Rows are points. The points of each table are mixes of a few directions, plus a little noise. How many directions does each table use, and how many do they share? Where both have some left over, give the other angles between the two spaces (their principal angles), to ten degrees, smallest first.

First (6 x 2):
[[ 28  24]
 [  7   8]
 [ 23  20]
 [-82 -75]
 [ 45  39]
 [-21 -18]]
Second:
[[-34 -30]
 [ 51  46]
 [ 41  36]
 [-63 -56]
 [-22 -20]
 [ 25  23]]
Directions: first 1, second 1, shared 1

First (7 x 6):
[[  0   0   0   0   0   0]
 [  3  17   7 -15  12   3]
 [  6  39  16 -34  26   7]
 [-14 -95 -40  83 -65 -18]
 [  3  20   8 -17  13   4]
 [ 14  93  39 -81  63  18]
 [-11 -73 -31  64 -50 -14]]
Second, 9 rows:
[[  22   56   -5   66   -2 -121]
 [  20  -48    8   15  -33   -5]
 [   6   44   17  -37   28   14]
 [  34  -99   44  -77  -20  -39]
 [   0   -9   11  -30    4   53]
 [ -28  -45  -24   10  -17   72]
 [ -44   25  -40   23   20  -31]
 [   6   24    1   19   -3   61]
 [ -15   53  -12    8   23   -7]]
Directions: first 1, second 4, shared 1

First:
[[-37   3  26 -33   5   9  15  12 -36  48 -48]
 [ -9   2  18 -29  -3   8  16  30 -34  50 -37]
 [-12  -2 -21  39  12 -11 -23 -56  48 -72  43]
 [ 58  -1   6 -25 -25   7  19  76 -38  63 -16]
 [-81   4  12   1  26  -1  -8 -63  11 -26 -18]
 [ 79  -4 -29  28 -19  -9  -8  26  25 -26  51]
 [ -9  -2 -21  37  10 -10 -22 -51  47 -68  42]
 [ -8   1  10 -15   0   4   7  10 -16  21 -19]
 [ 45  -2 -22  25  -9  -7 -10   4  25 -31  41]
 [-25   3  21 -29   3   8  14  15 -31  42 -39]]
Second:
[[  33   -5   20   -9   17   41   13   25    0   29    9]
 [  53   -8   32  -16   30   69   20   42   -1   48   16]
 [ -42    8  -26   12  -24  -55  -17  -33    1  -39  -12]
 [  42   -6   24  -13   23   53   16   32   -1   37   11]
 [  36   -6   22  -11   21   47   15   28   -1   33   12]
 [ -56    9  -33   17  -30  -73  -22  -44    2  -50  -15]
 [   7   -1    3   -2    4    9    2    6    0    6    3]
 [  12   -2    6   -3    6   15    4   10   -1   10    3]
 [ -21    3  -13    6  -12  -26   -8  -17    1  -19   -5]
 [ -93   15  -57   28  -51 -121  -36  -73    3  -85  -27]
 [  32   -5   19   -9   18   39   12   23   -2   28    9]]
Directions: first 2, second 1, shared 0; angles 50

First (9 x 18):
[[  -9    0  -25   -7    8  -31    9    0   42    0   16   -1  -21   33
   -39    8  -31   -3]
 [   5    0   14    4   -5   17   -5    0  -23    0   -9    0   12  -18
    21   -5   17    2]
 [   4    0   11    3   -4   13   -4    0  -18    0   -6    1    9  -14
    17   -4   13    1]
 [  -5    0  -14   -4    5  -17    5    0   22    0    8   -1  -11   18
   -21    4  -17   -2]
 [  25    1   73   20  -25   89  -25    0 -121    1  -45    4   61  -96
   113  -24   91   10]
 [ -17   -1  -48  -13   16  -59   17    0   79   -1   30   -3  -40   64
   -74   15  -60   -6]
 [ -12    0  -34  -10   12  -42   11    0   57    0   21   -2  -29   45
   -53   11  -43   -4]
 [  -9    0  -25   -7    9  -31    8    0   42    0   16   -1  -22   33
   -40    8  -32   -3]
 [  18    1   49   13  -17   60  -17    0  -81    1  -31    3   42  -65
    76  -16   62    7]]
Second, 9 rows:
[[ 49 -41  45 -18 -13   4  -8   5 -11 -33 -11 -17 -19  10   1   0 110  15]
 [-20  32 -34   0  -7 -24  17 -15  26  14  -7 -13  -8  12 -16   3 -73  -2]
 [ 25 -44  35   0   9  24 -21  17 -31 -16   4  15   8  -6  18  -9  88   5]
 [-30  37 -30   7   0  -9  12  -8  15  18   5   1   3  -5  -7   5 -82  -9]
 [-48  24 -33  28  25  16  -4   7 -11  34  21  35  34 -22  14  -4 -88 -19]
 [-56 -26 -52  45  51  25 -26  16 -37  44  10  65  59  -9  30 -39 -58  -7]
 [ 33  12  46 -21 -23   7   6   1   5 -27  11 -25 -22 -13  -5  27  48  -4]
 [ -3  68   9 -16 -29 -10  26 -11  31  -5  16 -31 -24 -17 -18  39 -59 -14]
 [ 54 -64  14 -26 -16 -32  -2 -12  11 -32 -48 -29 -33  53 -16 -24 113  37]]
Directions: first 1, second 3, shared 0; angles 40

First:
[[  7 -20  -1  -7 -20  -2  -1  26 -50 -15  11 -27 -30 -20  -2 -12 -20  47
  -40  11  16  11 -12 -18 -16  12 -22  16 -30  18  19 -10]
 [-26 -10  19  37 -48  -8 -15 -10 -21  45 -36 -59 -38 -14  60  21 -33  21
  -28  16  29  -6  24  28  21  26 -18  18  -8  -5   2 -20]
 [-18 -26 -25 -26  34  -1  32  -6   2 -19   3  10   0  22 -34 -20  30 -17
   28 -12 -41   0   9 -17  -2  -9  12  -5  21  20  -5  14]
 [  0   3 -28  -8 -23   9 -11   3  32 -30 -20 -21  -1   0 -76   4  -1  64
    5 -18 -17 -43  -7 -37 -36   8   5 -19  14  -9 -19 -17]
 [  9  70  16  43  31  12 -31 -19  60 -11  -8  41  42  10  -7  14  19 -15
   27  14  16 -21 -17  19  21 -11  -5 -15  27  12   4 -28]
 [  8  28  11   8 -23  10 -22 -12  40  22 -16  17  18   3  -1  33 -13 -21
    2 -19   2 -20   5   7  -5   2  19 -16   8 -66 -19   5]
 [-17  -8   0  -7  23  14  13  -4 -19  -6  -4  27 -13  20  -9   3   9 -40
   -7 -11 -24   3   7 -13   7   4   1   3  10 -24  15   9]
 [-11 -40 -24 -33  19 -15  37  -3  -2  -1  11  -9   2  10  -8 -25  23 -13
   32  -8 -31  13  15  -1  -1 -13  17  -1  10  29 -16  24]
 [ 46  15  22 -13  -3 -14  -7  12   6  21  42  26  38 -21  48  -2  -8 -30
    5   6  31  37 -16  30   0 -23  15  -1 -30  -8  -7  26]
 [ -1  -7   7  -3  -6  17  -4  19 -51 -18   1   8 -33  -2 -13   5 -17   8
  -49  -2   2   4 -10 -28 -10  17 -19  13 -19 -26  30  -6]
 [  3  -4   4   7  15 -21  10  -5   3  12  15 -13  14  -9  42 -20  12  -5
   24  23  16  22   2  32  21 -14  -3   7  -2  58  -3   1]]
Second:
[[-22 -29  22 -14 -24 -40   3  -9  20 -11   2  14  37   0  45 -42 -24  25
   10  26   0 -63  -6 -84  16  16 -31  20   1 -33  41   2]
 [ 22  28 -23  13  22  39  -3   9 -19  11  -1 -14 -37   0 -44  40  25 -24
  -10 -26   1  61   7  83 -16 -16  30 -18  -2  32 -40  -2]
 [ -9 -10   7  -4  -8 -13   1  -3   7  -3   0   6  13   0  17 -14 -10   9
    3   9   1 -22  -3 -31   7   5 -12   7   0 -12  15   1]
 [-15 -21  15  -8 -14 -26   2  -7  14  -6   0   9  24   0  30 -27 -16  17
    6  18   1 -41  -3 -55  11  10 -21  12   1 -21  27   2]
 [ 31  42 -31  20  33  58  -3  13 -29  14  -1 -20 -55  -2 -65  59  35 -38
  -13 -39  -1  89   9 121 -23 -21  42 -26  -3  47 -59  -3]
 [ -3  -6   4  -3  -3  -5   1  -2   2  -1   1   3   5   0   8  -6  -4   5
    2   4   0 -10  -1 -13   2   3  -5   3   0  -5   6   0]
 [ -3  -4   3  -2  -3  -5   0  -1   3   0  -1   1   3  -1   5  -5  -2   3
    1   2   0  -7   0 -10   2   1  -4   3   1  -4   4   0]
 [-17 -22  17 -10 -17 -30   2  -7  15  -7   1  10  29   1  34 -31 -19  21
    8  21   0 -48  -6 -64  12  12 -22  15   1 -24  32   1]
 [ 12  16 -12   7  12  21  -1   5 -12   6  -1  -8 -21   0 -25  21  14 -14
   -5 -14   0  33   4  45  -7  -7  17 -11  -1  17 -21  -1]
 [  1   4  -3   2   3   5  -1   1  -2   2   0  -2  -4   1  -5   5   3  -3
   -1  -4   0   6  -1   8  -3  -1   3  -2   0   4  -5   0]]
Directions: first 6, second 1, shared 0; angles 80
